Each point is reached from the start by the listed moves, each made once or not at all, plus a little noise. Is the number of moves made odd or even? Then give how often each move was made.

Moves:
(1): [0.035, 0.019]
(2): [-0.018, 0.053]
Start: [0.014, 0.024]
Points:
[0.012, 0.023] -> even (0, 0)
[-0.004, 0.078] -> odd (0, 1)

Moves:
(1): [0.023, -0.022, 0.016, 0.030, 0.018, -0.014, 0.016]
(2): [-0.017, 0.018, 0.018, -0.007, -0.001, 0.001, 0.042]
(3): [0.024, -0.016, 0.030, -0.020, -0.023, 0.006, 0.008]
(4): [-0.009, 0.011, -0.009, 0.040, -0.028, -0.001, 0.001]
(5): [-0.008, 0.018, 0.020, 0.027, 0.013, 0.008, 0.013]
(6): [0.034, 0.046, -0.026, -0.032, 0.000, 0.020, 0.022]
Start: [0.017, 0.017, 0.007, -0.007, -0.021, -0.005, -0.003]
Points:
[0.013, 0.034, 0.076, -0.002, -0.033, 0.013, 0.061] -> odd (0, 1, 1, 0, 1, 0)
[0.004, 0.042, 0.053, 0.080, -0.018, -0.011, 0.069] -> even (1, 1, 0, 1, 1, 0)
[0.064, 0.060, 0.004, -0.015, -0.074, 0.020, 0.028] -> odd (0, 0, 1, 1, 0, 1)
[0.064, 0.074, 0.054, 0.030, -0.039, 0.015, 0.101] -> even (1, 1, 1, 1, 1, 1)
[0.034, 0.081, 0.003, -0.046, -0.021, 0.018, 0.063] -> even (0, 1, 0, 0, 0, 1)

Moves:
(1): [0.018, 0.023, 0.004, 0.012, -0.014, -0.029, -0.049, -0.024, -0.043, 0.002, 0.002, -0.018]
(2): [-0.045, 0.007, 0.007, -0.021, -0.012, 0.016, 0.005, 0.015, 0.011, 0.013, -0.024, 0.016]
(3): [0.014, -0.015, 0.009, 0.019, 0.006, -0.017, -0.016, 0.008, 0.012, -0.051, 0.013, 0.033]
(4): [0.004, 0.008, 0.016, 0.002, -0.004, 0.028, 0.023, 0.045, -0.032, 0.028, 0.026, -0.023]
(5): [-0.032, 0.036, 0.028, -0.048, 0.034, -0.055, 0.060, -0.012, 0.030, -0.046, -0.021, 0.029]
(6): [0.003, -0.031, 0.040, 0.004, -0.004, 0.016, -0.034, -0.028, -0.019, 0.000, -0.008, 0.011]
(7): [0.022, 0.025, -0.029, -0.050, 0.013, -0.019, 0.003, 0.003, 0.006, 0.004, 0.035, -0.018]
(8): [-0.001, -0.026, 0.007, 0.030, 0.045, 0.000, -0.020, 0.031, 0.029, 0.012, -0.011, 0.008]
(9): [0.003, 0.007, 0.020, -0.009, -0.018, -0.005, 0.020, -0.009, 0.001, 0.032, 0.013, 0.031]
(10): [-0.035, -0.025, 0.034, -0.001, -0.038, -0.018, -0.003, -0.012, 0.008, -0.009, -0.013, -0.007]
(11): [-0.040, 0.060, 0.016, -0.025, -0.015, 0.061, 0.009, 0.004, 0.020, 0.042, 0.013, -0.033]
Start: [0.027, -0.005, -0.007, 0.028, 0.001, 0.028, 0.002, -0.003, -0.036, -0.009, -0.024, -0.008]
Points:
[0.045, -0.019, 0.045, 0.018, 0.030, 0.018, -0.090, 0.051, -0.072, 0.001, 0.010, -0.001] -> odd (1, 1, 1, 1, 0, 1, 1, 1, 0, 0, 0)
[0.025, 0.072, 0.027, -0.074, 0.029, -0.024, 0.106, 0.027, -0.035, 0.010, 0.039, 0.006] -> even (0, 0, 0, 1, 1, 0, 1, 0, 1, 0, 0)
[-0.108, 0.049, 0.143, -0.014, -0.011, 0.053, -0.010, 0.016, -0.030, 0.036, -0.057, -0.024] -> even (1, 1, 0, 1, 1, 1, 0, 1, 0, 1, 1)
[0.037, 0.034, 0.050, -0.037, -0.037, 0.032, -0.034, -0.001, -0.108, 0.071, 0.024, -0.011] -> even (1, 1, 0, 1, 0, 1, 1, 0, 1, 0, 0)
[0.031, 0.082, 0.009, -0.005, 0.027, 0.067, -0.035, 0.053, -0.057, 0.084, 0.041, -0.095] -> odd (1, 0, 0, 1, 0, 0, 1, 1, 0, 0, 1)
[0.073, -0.004, 0.031, 0.013, 0.028, -0.011, -0.077, -0.026, -0.054, 0.044, 0.009, 0.007] -> odd (1, 0, 0, 0, 0, 1, 1, 1, 1, 0, 0)
